Every row gives one point. The last column is the point's height on a tilted bowl or saddle (a function of degree 2), plus a little noise. Along how many of its main directions does it bend up, bend down or stay straight?

Points:
[[  6  24  35   2]
 [ 62  30  43  53]
 [ 35  -7  37   3]
 [-16   3 -15  -4]
 [  6  42 -17  22]
 [-51 -17  -2  30]
 [ 27 -47 -48  28]
 [-25  21   0   8]
 [ -6   9  -8  -9]
 [ 47 -16 -20  13]
 [ -1  49  37  28]
 [-26 -38 -16  14]
 [-78 -34  16  91]
 [ 24 -35 -43  13]
 [-33  -2 -20  12]
 [  5  -6  22 -13]]
Directions: 3 up, 0 down, 0 straight

Points (24 x 5):
[[-30 -24  -2  -5 -11]
 [ 20 -32  93  14  41]
 [  2   2  19  31  -2]
 [-36 -55  -6  10  11]
 [ 26   5 -10   3   2]
 [  6  -1 -25  28   4]
 [ 21   0 -30 -34   7]
 [-78 -14 -28   3 -10]
 [ 16 -21  14  27   3]
 [ 34 -32   0 -27 -17]
 [-18  34   6 -18  -7]
 [ -2  25  -5 -45   6]
 [ -2  41 -37  40   4]
 [-43  30  10  11 -25]
 [-38  30   7  35 -28]
 [-45 -19 -21  20 -10]
 [  9  -7 -29 -15   1]
 [  6   0  -1  14  -7]
 [ 59  37 -49  59  95]
 [ 42  66  33  37  61]
 [-16 -29  66 -21  11]
 [-51  -6  -1  -8 -15]
 [ -3 -60  11 -54 -12]
 [-30 -14   3 -12 -13]]
Directions: 3 up, 1 down, 0 straight

Points:
[[-26  19  24  17  15 -35  34]
 [ 18  -5  23 -12 -13  -8  -1]
 [ 23  34  28  -2  51 -19  38]
 [-18 -30 -34  31 -14  59 -17]
 [-30 -50 -28  31  13 -28  42]
 [  1 -50  40   9  35  13  25]
 [ -2  20  11  17 -11  39   8]
 [ 23 -12 -38  35 -23   8  -5]
 [-53  64  42   5 -38  -4 -37]
 [-30 -19  21  41  15   7  -7]
 [ 11  -8  13  -2   0   3   3]
 [-30  48 -23 -53  -1  49 -35]
 [ 38   4 -28 -52  30  11 -50]
 [ 31 -20  19  23  31  -4   5]
 [  1  20  39   1  11  10  11]
 [  1 -22  -5 -25 -12  10   8]
 [ -8  11  14  20  -3 -11   9]
 [-28  22 -28   6   9  -5  -2]
 [ 71  43  12  -1  10  95  80]
 [ 26   3  18   0   7  -9   5]
 [ -9   9 -10  -3  44  38  19]
 [-26 -49 -44  -5 -26  13  33]
 [ -7   4   5 -13  40 -17  23]
 [-11  11  33 -39 -26   2 -44]
 [ 62  -2 -30 -31  23   9 -58]
 [-47  17 -20  21  17  -6  19]
 [-68  -7  11  43   2  -1 -13]
 [ 61 -39  15 -17  39 -60  32]
 [ 17  20 -17 -36  63   7 -10]
 [ 65  -5  10  37  -4  14   1]
 [-36 -22  -6 -23  18   6  23]
 [ 24 -11 -22  -5  -6 -16  -4]
 [ 13  27 -36   4  17 -14 -21]
 [  1  -1 -38  47 -12  18 -17]
 [ -6  10 -78  14 -11   6 -36]
 [  3   1  34 -17   3   3  -3]
 [-15   4  17  26  11  30   2]
 [ -8   0  -5  -5 -16  61  14]
 [ 21  20 -46   6  -9 -20 -22]
 [ -9 -84  11   1  39 -25  90]
 [  4 -21 -21 -24 -38   6  10]
 [  1  -3 -54 -77 -10 -41 -77]
 [ 16  27  41 -42  10  40  16]
 [ -1 -12 -51 -14  35 -24  -4]
 [-11  14 -24   8 -20  32  -9]
 [-29  21   0  16 -44  16 -14]
 [-23  17   8  22   7  23   5]]
Directions: 3 up, 2 down, 1 straight

Points, 77 rows:
[[  7  16  -1 -34  21  -5  52  25  -8]
 [-31  36  16   9  15   0  37 -22 -19]
 [ 22   7  45  60  35   2   1 -11 -75]
 [-25 -15  -8 -53 -50  30  17 -30  22]
 [ 25  12  47  28 -62  47 -25  53  95]
 [ 40  58  24   2  12 -15  -2  52  29]
 [-39  -9 -12 -20  40   0  36 -48  38]
 [-26 -58 -21 -22  42  25  39  12  18]
 [-11   0 -17  11   3 -37 -18  20  30]
 [  3  -1 -21   6  17  22 -23  14  20]
 [ 40  24  53  26 -50  -3   0 -15   0]
 [-43  14   8  -5   9 -16 -32  28  27]
 [  5 -31  10   7  21  -1 -22 -35 -14]
 [-12  15  -1  60 -23  15  28 -14 -11]
 [ 26 -23  -6  34  57   8 -10 -21 -10]
 [  2   1  20  29   3  -5  15  32 -16]
 [  3 -20 -67   8 -25  11 -28  -1   7]
 [ 42  -2  -3   8  19   9  17  13   9]
 [-54  19  29 -29  44  20  20 -10 -37]
 [-17   4 -65  -6  29  29 -27  10  24]
 [-11  43   6  -2 -31 -28   3  -6   9]
 [ 13 -11  -6  -7 -38   8  -8  40  43]
 [  0 -22  -6  12 -27  25 -13  26  26]
 [-26  21 -13  14  -9  59  -6  56   8]
 [-30   2  -3 -90   5   1   4 -37  10]
 [-12  10  45  39  -1 -12  23  -2 -50]
 [-42  12 -17  10   9 -16  -5   3   3]
 [ -3  -2 -36   5  -3  36 -24 -31  12]
 [ 81 -31 -70 -16 -10 -34  46  26  17]
 [-25 -15   6  -4   0  21 -48 -14  28]
 [ 20 -19 -33 -30   6  16   4  21  10]
 [  3 -43  25  48   6 -31 -11 -17 -45]
 [  5  19 -19 -11 -22 -12   8  21   8]
 [-11  20  19 -30 -41   8   2 -15  18]
 [ 11  23 -57  55 -95  -6  39  32  28]
 [ 21  11  32 -43 -12  46  27  10  16]
 [ -7 -11  16 -39  18   0 -40   8  30]
 [-21   2   5  44  16 -10  -4   4 -25]
 [  5   8  11 -17 -19 -11 -19   3  17]
 [ 16  -9 -47  11 -24 -18   7  12   7]
 [ 22  29 -29 -33 -19 -20  27 -16 -15]
 [ 16 -14 -17  -5  -9   2  -2  18  14]
 [ 15 -33  11  -2  39 -33  12  10   9]
 [ 40 -11  38 -16 -44  11 -15 -16   0]
 [ 17   2  46  17  -5 -45  10  12 -12]
 [-59 -30  -3 -30  -6   6 -19 -39  46]
 [-13  -9 -22 -13 -31  41  -2  10  13]
 [-47  20  -6 -26 -20 -28 -35  41  64]
 [ 20  -7  20 -25  39  22 -23   9  13]
 [-81 -40  -7  -8  44   4  13   3   3]
 [-26 -21  40   1  46  22  22  -6 -42]
 [ 46  28   5  -3  -3  28  21 -28  12]
 [ 14 -11  48 -28   1  -6  17  12   4]
 [ 20  53  34  17   9   9 -27 -33   1]
 [ 41   4  36 -16  52   3  40  -5  -1]
 [  4 -34  53  52   1  -3 -39  25 -21]
 [-30   0 -26  17  -7  -5  -3   3  10]
 [ 35  55  19 -60  38 -45 -61  -3  39]
 [-24  25 -17   8 -17 -53  24   2   5]
 [  5  31   1   3  28  20  18   7 -14]
 [-37 -18 -21 -40  -1 -24  -2  24  34]
 [-30   1   1   3  18  21  48 -30  12]
 [  2 -56 -20  16   0 -24  -6  -4  10]
 [  6 -14 -13  70  21  23 -16   4 -15]
 [ -4   1  35 -18 -12   9 -39   8  30]
 [-10 -25 -43  26  41  22  38  22   0]
 [ 45  -9   6  -3 -15 -19  -5 -36 -29]
 [-26 -41   1  20  23   5 -15 -13  -4]
 [ -2 -10 -34 -29 -29  13  16  -8  -4]
 [ -3 -26  -3  25 -53   9 -13   7  22]
 [ 20  73   6 -23 -15  -8  15   7  -5]
 [ -6  38  -3  -5 -42 -40  13  11  16]
 [-24 -14  35  33  -4  16  28 -39 -17]
 [ 13  -4  27 -58  18  40   7  34   9]
 [  5  -9  -9  -3  13   9  54 -18  14]
 [-28  31  -4 -14  -9 -37  11  -1   3]
 [  1 -28   3  -6 -40 -16 -25  45  79]]
Directions: 4 up, 2 down, 2 straight
